Each row is a point. Two turns around zero, p and q, are shown by what they do to some points. Write where each new point lands after one turn and then the other. Backwards means that the second turn is done in reverse. Each puzzle has new turns, and all numbers are rounded.

Turn p:
[-33  50 -10] -> [-32  49 -17]
[ -6 -23  -5] -> [  1 -21 -11]
[ 14 -25  28] -> [  3 -30  26]
[ -3  45 -17] -> [-2 47 -8]
[ 28 -46   4] -> [ 30 -44  10]
Turn q:
[  1  22 -17] -> [-11  12 -23]
[-46  -5 -50] -> [-42 -43 -32]
[ -4 -19  -1] -> [  6 -18   6]
[-1  1 49] -> [ 3 20 45]
[51  1 19] -> [46 30  3]
Where do these land?
p, then q: [10 31 31] -> [-18  29  29]
q, then p: [ 46 -13 -21] -> [51 10  0]
p, then q: [-41 -26  33] -> [-23 -48  25]
p, then q: [-22   4 -20] -> [-15  -9 -25]
q, then p backwards: [-25  34   5] -> [-31  25  14]
q, then p: [ 31 -29 -28] -> [ 49 -13  -5]

Turn p:
[-24   8 -25  24] -> [ -1  -1 -36  23]
[  5 -13 -10  13] -> [10 -5  2 18]
[-16 -10 -25  -9] -> [  7 -26 -18   1]
[10 -5  2 10] -> [ 5  5  8 10]
[-45  -8  43 -14] -> [-61 -16   6 -11]
[ 70  29  15 -25] -> [ 39  43  38 -42]
Turn q:
[-22   7  25 -10] -> [-21  13  25   8]
[-26 -40 -23  16] -> [-35 -27 -33   0]
[ 39  10 -43 -33] -> [ 42 -15  -3 -51]
[30  0 24 14] -> [27 -2  7 29]
[-20  22  17  12] -> [-13  31   6  13]
Where do these land?
q, then p: [-24  19 -20   6] -> [  0  -2 -29 -23]
p, then q: [-13  15  76  34] -> [-50  67  13  12]
p, then q: [ 35 -26  -2 -29] -> [ 19 -26  35  23]
q, then p backwards: [-20 -19 -31 -14] -> [-30   7   6 -31]
p, then q: [-11  -3 -12 -34] -> [ -5 -32  10 -17]
q, then p: [19 -2  0 28] -> [26 10 -4 19]
p, then q: [ 13  16 -11   8] -> [21 10 -3 -8]

Turn p:
[-23 -19  -7  41 -23  41] -> [-29 -22  -8  52 -14  24]
[ 29  -4  12   2  35 -64] -> [ 39  12  22 -14  41 -48]
[ 31  16 -23  29   6 -20] -> [ 30  29 -15  25  19 -11]
[-48  -4 -28  12 -20  18] -> [-37 -21 -38  19 -20  -1]
[ 15 -15 -10  -9  -8  30] -> [ 10 -13  -5   2  -6  35]
[ 11 -10  43 -71  28   2] -> [  5 -12  42 -75   7  15]
[-17   4  54  -8 -20 -28] -> [-13   1  46 -13 -28 -35]
[ 36   6 -56 -22   1  15] -> [ 39   9 -48 -11   5  34]
[-34  25  16  27   0   4] -> [-44  18   5  17  -4 -15]
Turn q:
[ 40 -13 -26 -27  49  38] -> [ 26  15 -25 -29  32  60]
[-10  51 -33  33  18  33] -> [-32  24 -38  40 -15  37]
[-33 -45  13  12 -22 -49] -> [-20 -45  20 -14  10 -56]
[-24 -13  15 -27  12  -6] -> [-15   9  25 -27  13  -6]
[ 10  44 -19  33  38  -1] -> [-13  20 -27  51  23  23]
[  0 -26  52   1 -44  -5] -> [ 21 -31  49  -6 -31 -24]
[  8 -13   5 -10 -48  10] -> [ 22 -12   3 -17 -40 -15]
[  9  15  -7 -15  -2 -21] -> [ 11  20  -7   3   9 -19]
Where do these land?
p, then q: [-33 -35  26  21  18  45] -> [-48 -38  33 -17  -3  25]
q, then p: [ -7   9  41 -48 -35 -16] -> [ 19  33  42 -25 -30 -29]
q, then p: [-57 -22  -3  -9   0   8] -> [-34 -28  -2 -33 -22 -19]
q, then p: [ 25  35 -44  24 -27 -13] -> [ 29  14 -49  41   1 -14]
q, then p: [ 19 -32  26 -29  -9 -17] -> [ 32   0  35 -30   9   0]
q, then p: [ 36  20 -27   4  26  14] -> [  3  22 -29  16  21  35]
p, then q: [ 17  25 -19  38  28 -21] -> [-10  18 -20  44  33   8]

Turn p:
[-11  17   4  22   3 -47   8  58 -20] -> [  7   6  -3 -21  -2 -51 -30  32 -44]
[-26 -36 -10 -14   9  -9 -19   5 -19] -> [-24 -36  -8  -6  24  -9   7 -13 -17]
[-17   1  15 -49 -13  -7  -9  11   9] -> [-16   4  16 -48   9   4   8 -20  -3]
[-20   2 -36 -26  16  -5  -9 -19  30] -> [-28   3 -23  -8  -1 -17  13 -32  34]
[ 30   8   5   3  -4 -11  47   2  34] -> [ 40  15  12  -9 -30 -17  18  15  27]
[ 39  10  11  18   5 -11 -19  15  21] -> [ 26  -4   2  -6 -11   1 -43  11  20]
[  5   1  -5  22 -29  14  17  14 -12] -> [ 11   3  -7   7 -26  14   7  19 -27]
[-10  -8  -5  20  -4   0 -12 -56   9] -> [ -5  -4   7  46  -7   5   3 -40  12]
[-22  -4  10  11   9  14   4   9   0] -> [-23  -4  13   8  -2  -2   4  17  -5]
[ 32   7  10  -7   8  63  -8 -39 -51] -> [10 16 -8 36 45 73 13 11  3]
Turn q:
[ -8   8 -15  15   2 -57 -14 -15 -17] -> [  3  19 -22  35  23 -41  -3 -16  -7]
[ -4  18  -5  18  15   4 -20  28  29] -> [  0  21   0  -2  14  22  -4 -14  40]
[ 18  -1 -20  28  22  14  13  15  -9] -> [ 26 -11 -10   6  20  33  11 -11  -1]
[  3   3 -18  32 -23 -11  23  17 -14] -> [ 19   2 -29  36 -13  16   6   1  -4]
[-22 -10  20  23   8  20   4  -2  -6] -> [-19  -4  20  18  10  24   7  12  -6]
[-14   7  16 -15   7  14  40  21 -12] -> [ -3   8  -9 -15  -6  20  27  38 -12]
[  1 -30 -20 -44 -24 -41 -19  14  -9] -> [ 11 -18 -28  -4  -6 -55 -30  25  16]
[  0 -10 -12 -36 -32  23   1  17  16] -> [ -5 -19 -13 -28 -37   4 -20  16  17]
[ -8   7  11 -61   9  11 -24 -76 -15] -> [-42  -8  26 -50   3 -47 -20 -17 -53]
[ 27  10  36  17  -1  17 -11 -27 -12] -> [ 12  11  47   4  -6   7  -5 -15 -28]
[ 6 -3  7 24 18  7  6  6 49] -> [ -2  -1  19   1   0  17  30 -21  39]
Where do these land?
q, then p: [ -2 -24  19  50   8 -17  -2  29  54] -> [  6   0  40  20 -56 -11   0  20  43]
q, then p: [ -8 -20 -14 -16   5  -7  19 -18   1] -> [  3 -20  -6  -3   4 -21  24  -5 -12]
q, then p: [ 21  31 -13  -2 -61  34  21  17 -15] -> [  7   9 -37  -8 -24  64  -4 -13 -31]
p, then q: [ 10  11  -1 -27  14  40  -8  -2  -8] -> [-18  -1  -5 -32   9  34   9  -3  12]
q, then p: [-16  -8 -20 -16 -18 -15 -18 -14  19] -> [-13 -12  -2   0 -12 -22  -4 -37  -4]
p, then q: [  6  22  -4 -14   4 -21  21 -17  -9] -> [ 15  23  -7 -10   3  -9  20 -21 -13]
p, then q: [-18  54 -11 -23  19 -19  11  12 -12] -> [ -7  50 -34 -21  21 -17   5 -10  -5]
p, then q: [-17 -27  74  26 -12 -19  -2 -18 -12] -> [ 13  11  72  30  10  -4   3  34 -24]
p, then q backwards: [ 15 -10  -6  42   8  50 -14  -3 -12] -> [-29 -23  -5  35 -25  18  10  31 -20]
q, then p backwards: [ 20   0 -20 -23  20 -13 -15  -6  -8] -> [ 11  -3  -6 -20   8 -37  -8  10  -9]
p, then q: [-11 -28  -5   3  13 -12 -11  21   2] -> [ -4 -22  -4  10  14 -22  -3  19  12]

Turn p:
[ -6 -33  21   8  -9  14 -20   9  -8   1   9] -> [  8 -18  18  -5  -5   1 -28  23 -15   7  13]
[  5   5  40  14 -11 -16  26  -5  10  -7  22] -> [ 12   6  43  22 -15  -7   8 -10  19  11  10]
[ -7  13 -11 -24 -17   4   6   5   1  11 -14] -> [-17   7 -10 -27  -9  -4  16   1   3   5  -8]
[  9  12 -27  -1   9   4  27  -8 -16  24  -2] -> [ -6  -8 -23   7   9  -5  30 -17 -11  20 -15]
[  6 -16 -19   1  17  18  10   6 -24 -19  33] -> [ 19  -9 -18  21  -2  -4  12   4 -35  -4  28]
[-14  29  19  18  -4 -29 -26   7  -9  -2 -22] -> [  2  34  26  -5  14   7 -15   5   3 -11 -37]
[ 16  21 -25  -2 -12  30 -24   6   0 -15  -2] -> [  8  24 -41  -9 -14  18 -11  10  -5   6   3]
[ 15  -3   9   3   5  -8  16  -4  46  26 -31] -> [-15 -26  -1   0   4   2   3  -4  56   6 -19]
[ -5  25  -7 -15  -4  -1  10 -16 -25 -20 -23] -> [  1  18  -2 -19  -5  22  21 -25 -16 -12 -12]
[ -1   4   0 -30   9  11  -1  13  15   1  -3] -> [-11   1 -10 -16   5   4  15  16  14  -6  17]
[-18 -22   7  -9  17  21 -24  -4  14  15  23] -> [-25 -13   0   5  17   1 -22  21  -6   6  33]
[-17 -31 -31  25  15  -3   2   4   8  -3  -4] -> [-10 -30 -17  25  -2 -12 -14   4 -13 -25 -12]
[  7  -8  20  10 -10 -30   4 -15   9   7  12] -> [  7  -1  27   7   3 -21 -13 -19  16   7   1]
[ 10   5   5   1  -5 -16  -5   2 -20 -20   1] -> [ 26  15   9  -6   0  -2   0  -8  -9 -10  -3]
Turn q:
[-17 -25   9  13  -6  10 -27 -27   7  -6   4] -> [-19 -12  -7 -11 -25  18 -25 -15  12   4 -16]
[21 29 -2 10 -5 11 20 11 18  7  7] -> [38  6 11 10  5 -2  4  8 13 -8 20]
[  9  12   0  -8  -1  24   5 -14   4  18  30] -> [ 24   3   2 -14  -1  19   4 -20   7  13  23]
[  1  -6  -3  -1 -38  -4  20  -1   2  -2   5] -> [  6   1  -8   6 -34   1  19  10  -4  -8  12]
[ 19 -14  11 -19  19  11  14  14  -7  34  -1] -> [ 17 -25   5 -10  23  -4  31  -6  -1  22  -5]
[ 23   0  16  -4 -14 -29   1   2  -9 -25  14] -> [ -5   0  26  -6 -20 -21   2  -1 -27 -20  10]
[-20  -3  22   1  -9 -20 -12  -1   8   3 -19] -> [-25   3  15   0 -14  -3  -2  21  11  10 -17]
[ -8  14  -5   0  -7  -5  -8   7 -24 -16 -27] -> [-13  21   1  18   7   6   2  11 -18 -12 -21]
[-27  13  13  10  -1 -22  20   8  -1   1 -10] -> [-26   9  12  20   1  -6  13  18  17  -2   9]
[  7  38 -16 -18  17  -2  -2   2  17  34  10] -> [27 24  5 -6 26 -5 -4  7  7 36 22]
[  9  -2 -32  14   4  -3  22  -7 -18 -33 -37] -> [  0  16 -27  37   5 -23   3 -12 -10 -32 -22]
[ -7 -10 -31  21   9  13 -17   2  -8  14 -11] -> [  3 -11 -27  22  14  14 -21  -1  -5  13 -11]
[-16 -25  23 -28   8  -6 -42   6  10 -20  11] -> [-32 -10   6 -53  -2   3 -18   9  -9  -1 -15]
[  7 -21  -7   8  23  20   6  -2   2 -11  24] -> [  4 -25 -15 -11  12   2  -8 -26   5 -15  12]
Where do these land?
p, then q: [ -1  -9  -1  14 -14  12 -13   7 -12  -6  11] -> [  5  -6   8   5  -2  14  -3   7 -26   5  -4]
q, then p: [-37   6 -18   8   2  11   3   0  -5  11  10] -> [-25   3 -23  24  -3   1  -2  14 -10   8   7]
p, then q: [  5  -7   6 -11   2   7   3   9   4 -37   6] -> [ 15  -2   3 -12 -12   4   0  -4 -12 -28  18]
p, then q: [ 13  -6  -6   3  -8 -64 -11 -16  36  10  -1] -> [-17  19  15 -14 -15 -48 -44   3  20  11 -12]
q, then p backwards: [-22   6  16  -4 -14 -32  -8   7 -15   5   0] -> [-36  10  14  -1  -7  16   5   8   1  14  13]
p, then q backwards: [ 12  -5   2  13  42  11 -13   8 -16  11 -27] -> [ -1  -3  -7   7  14  34 -15  36 -13  13 -15]
q, then p: [-29  -6   8   6 -10  -1  -6   7  76   9  -1] -> [-16   7 -19 -19 -12 -37 -15  44  46 -11  13]
p, then q backwards: [  5   1 -12 -66  -5  15  -1   1  -9  -2   5] -> [-14  -9  -7 -50   0   2  17   9   7  -6  40]
q, then p: [  8   7  -6  15 -11   5  11 -18  -8 -13 -14] -> [  9  11  -2   9 -17  12 -11 -17   4   0 -15]
q, then p: [ 10   4   7   9   0  16   7 -29 -15   3   9] -> [ -4  -2   2   5  -8  18 -11 -27   4  19   7]
q, then p: [15 22  3 14  6 10  3 10 -9 -4  9] -> [21  3  6 16  7 18 -4  0  1  4 14]
p, then q: [ 11  -3  -8 -18 -13   0   5   4 -15   5 -11] -> [  5   8 -10  -8  -2 -13  21  -4 -12   9  -3]
q, then p backwards: [ 11 -10   7  17  23   9  20  11 -12   9   3] -> [  8 -17   4   2  29 -11  20 -11   1   6  -1]

Turn p:
[-13  25 -13  12  31  24 -35  -9 -21 -41 -30 -17] -> [ 28   4   0  46  54  24 -11  11 -10 -11 -21   4]
[ -7  20 -38 -29 -25  -5  24  -6  -5   1   9  -3] -> [-20  -1 -42  21 -20 -13  18  -6  19 -12  -8   4]
[ 18  -6 -25 -20 -10  24  14  22  18   1 -17  32] -> [-25  -3 -22 -23   3   8  -4  12  28  13 -16  36]
[-45   0  -5  15  29 -27 -31 -21  -6 -50 -37  10] -> [ 30 -14  23  26  31  -2 -33   8 -15 -60 -32   5]
[-21 -16 -26  10  51  -6 -10 -15 -19  -3   1  -8] -> [ 25 -33 -10   9  28  -2   3  26 -22 -27  15  -6]
[ 30   3  21 -29 -37  23  44  -5  -8  46   5   5] -> [-27  16 -27 -38 -13 -11  31 -44  21  36  11  -7]
[-18 -17  -8  16  14 -22 -10  -7 -27  -6 -40 -13] -> [ 30  -5   6   2  31 -32  -6  15  -6 -20 -20 -16]
[  0  23  -7 -18  -5  23  25  60 -17   9  -2   7] -> [-38  27  -3  -1  15  -4  47  18  11  13  -5  29]
[-13   9 -19   8 -24   5 -28  12   7  25  -1   5] -> [-38   0  -3  13   2 -11 -21  15  -4  14  -7 -14]
[ 16  19  62  13  -4  -5   9 -15  46  38  48  32] -> [-31  -8  42 -23 -40  14 -15 -54 -15  24  52   9]
[-22 -32   2  14   3   4  13 -16  21 -12  -4 -44] -> [ 28 -30  19   2  -8  12  11   9  24  -6  -9 -39]
[ 41   3  12  34 -12 -23  25  -9  16  10  21 -10] -> [ 24  -8  15   0 -42 -20   2 -17   0  39  19   8]
[-24 -18   6  -3  36 -37 -28  -3 -11 -40 -18 -41] -> [ 52  12  22  19  16   0  -8  30   0 -51   1 -23]
[ 47   1  40 -13  -7  -6 -25  -8  34  26  38  19] -> [-12  23   8 -27 -34  21 -38 -23  -8  27  50   5]
[ 10 -14  -2 -10 -40  27  15  19 -27  -2  28  26] -> [-27  17 -26 -26 -24  13  26   0 -22  20 -28   7]
Turn q:
[ 17  15   1 -35   3 -16  -6 -52  30   4   6  22] -> [ 19   9  52 -31  -9 -24   0 -30  18  -7  14   3]
[-32   5   2 -48  13  41  37  25 -24  21 -17  -5] -> [  9  29 -15  -7 -24  16  64  47   1  10  -2   9]
[-37  -5  32  -1  -6  -7  19  12   3  -9   5  17] -> [-31  16   3  23 -23 -25   7  18   0   0  -8   5]
[-11  15 -27  -9  22  15 -20  28   5 -27 -10  -3] -> [-15  34 -23 -15  15  28  -3  -1  -9  -1  25   8]
[-17 -16  25  -8  -7 -10  -1  10  -8  31   0 -19] -> [  0 -13   1  10 -18 -11  13  19 -16  25  -6 -26]
[-12  -7   3  26  -7   8 -42 -35 -11 -39 -48  36] -> [-53   7  21 -21  21  15  -4 -43 -21 -21 -44  11]
[ 36  53 -39  23 -38 -25 -19   1  11 -20  27  15] -> [ 45  22   3  16  32  -5 -63 -34 -10 -14   5  28]
[ 24 -65  22   4   4 -24  22   3 -26 -36 -15 -13] -> [-31 -57 -10  19  -1  -8  25   2 -18 -52  12 -17]
[ -4  -5 -11  25 -12  24   6   1  13  16  26 -12] -> [ 12 -11 -17   8 -19  17 -24   4  23  16 -11   4]
[  3  46  26  27 -11   6  20  36  27  -4  -1 -22] -> [  7  29  -4  22  19  -2 -40  51  16  -5  -9 -17]
[ 11 -45 -21  36  26  16  -2  40 -38  49   9  34] -> [-12 -61 -39   3  18   9  18  16  -9  49  -4  51]
[-10  -6 -21  22  27 -14  -2 -31 -12  28   1 -17] -> [  7 -19 -24 -16  11 -13  12 -29  21  26 -12 -20]
[ 13 -11 -22 -26  -8  -4  -3  10  13 -14 -20  -2] -> [  7   2  -3 -27  -7   7  -2   2 -24 -25  18   4]
[ 19  27  32 -37  -5 -10  -7 -46  17   1  39 -29] -> [ 35  12  56  16 -15  -5  -2 -20  28   0  24 -41]
Where do these land?
p, then q: [-13  19  21  -9   7  42  10  -6 -17  36   8   2] -> [  3   5 -18  -1 -19  -6  38 -11  44  16  -4 -11]
p, then q: [ 31  25 -20  21  -9  19   1 -25  15 -24   4   4] -> [  4 -32   6 -25   7  12 -16 -11   1  19 -34  24]
q, then p: [-45  40  -9  -7  26  35 -29  76   0  22   1 -29] -> [-69  -1 -22  42  36 -12  36  25  -5  43  36   8]
p, then q: [ 19   3 -25 -16 -18 -23  11   3  -5   0   3  23] -> [ 11  15  -6 -10  -4 -19 -14 -20 -26  -6  -3  24]
q, then p: [ 15   2  -2  37 -22  -3   8  -1   7  35  32 -15] -> [ 11  -2   3 -19   2 -13 -43  28   4  34   7 -12]
q, then p: [-17 -37  29 -33   9 -24  20 -19  44 -27 -32  30] -> [-12  34  24   3 -42  -1  16 -14   5 -68 -27 -14]
q, then p: [ 26  -5 -38  28  11  -6  -8   3 -12  15 -23 -11] -> [ 21 -12 -39 -18  23   9  -6  25   7 -11  16   6]
q, then p backwards: [ -2  -8 -35  35  -9 -27   5 -43 -11 -19  10  20] -> [ -5  25   0  -9 -16 -12  28 -48  -2  -3 -31  31]
q, then p backwards: [-33  26  17 -12 -20  24  -1  36 -23  27  -8 -57] -> [ 14 -20 -15   8 -25  26 -34  15 -35 -23  28 -54]
q, then p: [ 20  -7  -6 -13   6 -21 -29 -43  14 -11   9  10] -> [ 21   3  -4 -12 -15  22 -15 -36  -9 -21  17 -26]
q, then p: [ -2  20  23   1  23  -7  20  25 -21   8  12 -27] -> [  5 -18  21  18  -7 -15  24  27   5  24  22  10]
q, then p: [ 14 -40 -11  -5  -3   6  12 -15  -3 -19  21   2] -> [  8 -18  -7 -16 -31  21  -7  -3  -5  -1 -30  -7]
p, then q backwards: [-12 -38  55 -29   0 -17 -20  11  11 -44 -36  50] -> [ 23  32 -21  -5 -33  28  -8 -35  48 -30 -54  26]

Turn p:
[-11 -11  -3   8  -5  21   9 -10  38   5   3 -18   5  -6] -> [ 11  -8 -21  12   0  10  10   2   1 -10   7 -41   1  -2]
[  1 -14 -10  12 -10  -1 -16  17 -13  -6   9  14  -8  -7] -> [ -1   6   6   6   7   7 -24   2  -5   9 -24   5 -14   3]
[ -4 -11  -8  13   1  -2  13 -19  -8  -7   3  -4  11 -13] -> [ 10  -7   6  20   1  -4  13   2 -17  -1   1  -1 -13  -9]
[  4 -12  -5 -44 -12   3   7   0  -7  -6 -20   3  -9   3] -> [  6 -23 -12 -34 -17 -14  -7  -6 -10 -13  -7  12  -1   4]
[ -6  29   0 -30   8  21   0  -4  -5  -8   5 -24   7   7] -> [ -9   1  18 -24 -12   2   1 -10   1 -29  25 -10  10 -14]
[-9 14  8 13 21 -4  1 11  8 -6  1  6 -5 -2] -> [-8  9  4  9 18  4  8 -1 17 -6 -7  4 14 -6]
[ 13  -3 -10   3  -4  -1  12  17  24  -4   4  14  13  -1] -> [  5 -25   5   6   0   9  -2   9  11  12 -13 -12  15   6]
[-10  11  -5   9  -9   0   0  15  -5  53   5  13   6   9] -> [-25  25  -7  -4 -18  14   6  35  -4  19  -5  -4   8  13]
[ -3  34   2   8  -8  -9 -31   9  -6  -8   3   3   6   0] -> [-19  12  13   8  -4  25 -19  -9  16  -1  13  19   1  -2]
[  3  -1  15  -8 -11  -7   8  -6  -8  -2  -4  -4   3 -23] -> [ 13  -1   0   1 -20  -3  12  -8   7  -2  -5  11 -14  -6]
[ -4  13   0   9  17   5   8  16  12  -3   1  -2 -16  -1] -> [  1   9  -1   2  15   0  -1   7  16  -9  -8  -6  20 -12]
[ 10  -8 -10   9  -7   1   0   6  -7 -10 -27  -1  -3  10] -> [  1  -9  -7  13  -3 -20 -22   1  -5  -3  -1   9   7   8]
[  7 -13  25   6  10   1  -4   4 -12   3   4  17   0   7] -> [ -3  14   8  -2   8 -12   9 -13   2  13 -15   4  -1  20]
[ -1 -13   9 -27  -2  -6   4  -7  -4   3   7 -53   3  -8] -> [  9  -4  -2 -22 -12 -21   9   2  13 -14  25 -16 -36 -16]
[-15  -8  10  -1  -2 -15   2  13  -2  -8   6   9  -3  12] -> [ 0 -1  3 -6 16  3  2  8  9 -7 -9 11 -8 19]
[-10  -4  -8   7  23  -9 -27  15  -2   6  -6  14  -1   3] -> [-35   4  -6   3  21   2  -8  -1   3   7 -13   7  -1  -2]
[ 38  -1  -8   9 -12   2  12 -76  -1  -2   7  14 -10   9] -> [ 43  -3  -6   7   0   1  13 -24 -50  37  35   9  13  -4]
Turn q:
[ -8 -15   1   3   2  22   8  15  21 -21   5 -11 -19  17] -> [-11  14   0  24   3  17  17  12  13  13 -10   2 -14  22]
[  9 -14  -7   1  11 -20  -5   0 -15  23   6  10 -18  -1] -> [  0  -2 -16  -7   6  -1  -6 -17  23 -10  21  -6  -3 -15]
[  5  12   3 -24   8  -8   0  19   2   4  -8  -9  23 -12] -> [ 19 -13  15  -8  21   7   5  -1 -25  -8   5  -3  -1   0]
[ 11   8   4  13  21   7   0  -7 -32   9  -6  22   0  -4] -> [ -4   5 -12  15  -4 -23 -10  -9  -8 -20  22  -5  18 -10]
[-16 -11   2  15   2  10 -12  10  28  -7  -9  -3 -15   7] -> [-12  17 -10  11   9   8   4   9   7   1 -25   7 -22   4]
[ -1   9 -14   7  -5  -1  -8   8 -24   2  27  20 -19 -17] -> [-14  21  -6 -13 -20  18  -5 -10   4 -16  25  -3  13 -10]
[-17   6  10   5 -10  13   0  -9  17   3 -13 -15 -35   9] -> [-12  20  13  14   0  -4  -9   8  14  22  -9  15 -25  -8]
[-14  12  12  30  -7  13  -1   3  34  -8   2 -10 -16  11] -> [-26  23   2   6   0  -2  13  28   3  14 -24   5 -16  -6]
[  3  -1  -1  15  -5   0 -10  -9  24 -24 -14  -2  -3   2] -> [ -9   4  -9  -2 -11 -11   8   5  -8   4 -24   4 -22  12]
[ 12   2  11 -41  -1 -14  -2  -7 -11  -8   2   6  22   1] -> [ 18 -24  22 -17   5  -7 -10  -7  -6 -10  12  -6   6  25]
[  6   9 -17   4  22  -8  -2 -17 -20  10  15  -7  -3   4] -> [ -3   8  -8  -6   2 -11  -3 -22   2  12  15 -24  16 -10]
[  2  -1   2 -15 -16   0 -12   5 -11  12   4   5  37  10] -> [ 29 -11   1 -16   5   3 -15  16  -4  -9  -4  -4  23   7]
[  4  -5  -7 -11  -8  12  -4  -7  -7   1  -9 -11  19 -19] -> [ 26  -6   8   4 -11   4  -3 -12 -13  -2 -12   1   6  -3]
[ -2 -13  15  20  12 -15   4  -8 -25   4  18   4   2 -15] -> [-19 -17  -4   5 -11  -1  -6  -8  10 -18   4 -22  14 -19]
[ 25  -2   1 -11 -10   0  13  -1   8  13   5   5  17  -5] -> [ 22 -14   7 -12  -2  -8  20   4   5  -6   5   9  11  -1]
[-33  -1  -7  10  -2  10  16  -5  37 -11 -11   4 -12   7] -> [-28   9  -2   9  10   6   7   2   2  21 -28  31  -7   8]
[ 14   5  -8 -21 -13 -21  15  11 -26   0 -15  -8  22   5] -> [ 26 -33  -2  -8  -1   5  -9   4 -20  10  26  -1   4   4]
Where do these land?
q, then p: [ -5 -18   7  12  -6  -3  17  18   3 -13 -13  12  30 -23] -> [  6 -16   7  19   2 -21 -12  -3 -24 -12 -29   1  -6  15]
p, then q: [  1   6  17  -1  -3 -20 -14 -20   3 -13  15  -9 -11  12] -> [-10  19  11  -7   4 -16  17 -13  18  -3  10  -5  13   9]
q, then p: [-10 -16  -7   2 -20 -17  13  20   7  14  -4  16   6 -14] -> [  2 -19  -1  -5   0   4  -4 -14 -19  -2 -35 -13   6  -1]
q, then p: [ -1  17 -22  13   3  -6 -19 -14  -5   1  -2 -29 -16   5] -> [ -4  21 -15 -11 -22   6  -2  11  -1   5  19   6  -5 -28]
q, then p: [ 19  23  -7  12   4   2   3 -18 -25  -3  19   1  -7  18] -> [ -3  -1  13  -6 -11  21   6  25  13   6  25  -2 -22  -1]
p, then q backwards: [-20 -19   1   4   1  12  12  -5  12   6  -3  18   8 -21] -> [  3 -18  -4  20  10   6  -2   9  14 -17  -2 -13  18 -12]
p, then q backwards: [ -4  -2  14  -3 -10   1  22  10  16  17 -10  15  -1 -14] -> [ 11 -22 -10  17 -14  13   1  -3  12  -7  12   0  15   5]
q, then p: [ -8  24  11   7   3   3  -9  14  -2  -3  -5 -24  -9  19] -> [-14  33   4  -5  -1  -5  -7  13  20  -4  -2  -1  -1 -13]
p, then q: [  6   9   3   4  26 -11 -25   1 -12  -2 -10   3 -20  11] -> [-18   8   2 -20  20 -10 -13 -20 -10 -11  -6   1  13  -2]
p, then q backwards: [ 15  10   5  -7 -10   9 -18 -22 -22   7  -9 -13   2   6] -> [  9  23 -15  -5  -3  -1  -1 -12 -20  -9  -7   8 -21 -10]
p, then q: [ -9  13  -8 -22   2  -2  -3   4 -17 -17   0 -11 -20  -2] -> [ -5   2  16  -9  -9   2  -4 -15 -10 -23   3   1  -9  23]
q, then p: [ -6 -41  -4  -1 -11  12  11  13   4   4  -1   9   2  10] -> [  1 -17  -8  18   9   2 -13   0  -9   8 -11 -24  25  12]
q, then p: [  3 -32   7   0  13   3  39   8  13   8  -5   1  16 -23] -> [ 19 -17  -3  31  11 -21  23  -3 -17   3 -25 -12   3   9]
p, then q backwards: [  7  13  -8 -16  11  -8 -12   1   1   8  10  -9  14  10] -> [ -4  15   5  -3  -4 -22  13   0  -4   1  17   0 -13   1]
q, then p backwards: [ -2  14   3   4   7  13 -22  -5 -12   4  25  -5   0   1] -> [  3  13   4   7   5  30   0  11  -2  11  12 -10  -8   5]
q, then p: [-21 -21  -8  -5  -6   3  27   1  25  -3 -20  28  19   3] -> [-19 -21  -8  11  15  -7   6  -1 -29   7 -27   7  20  25]
p, then q: [ 34  20  -3   0  -5  11 -21  -7  12 -14  14  -3 -12   2] -> [ 21  14  20 -15  -5 -19   1  -8   9 -13 -20 -17  12  -9]
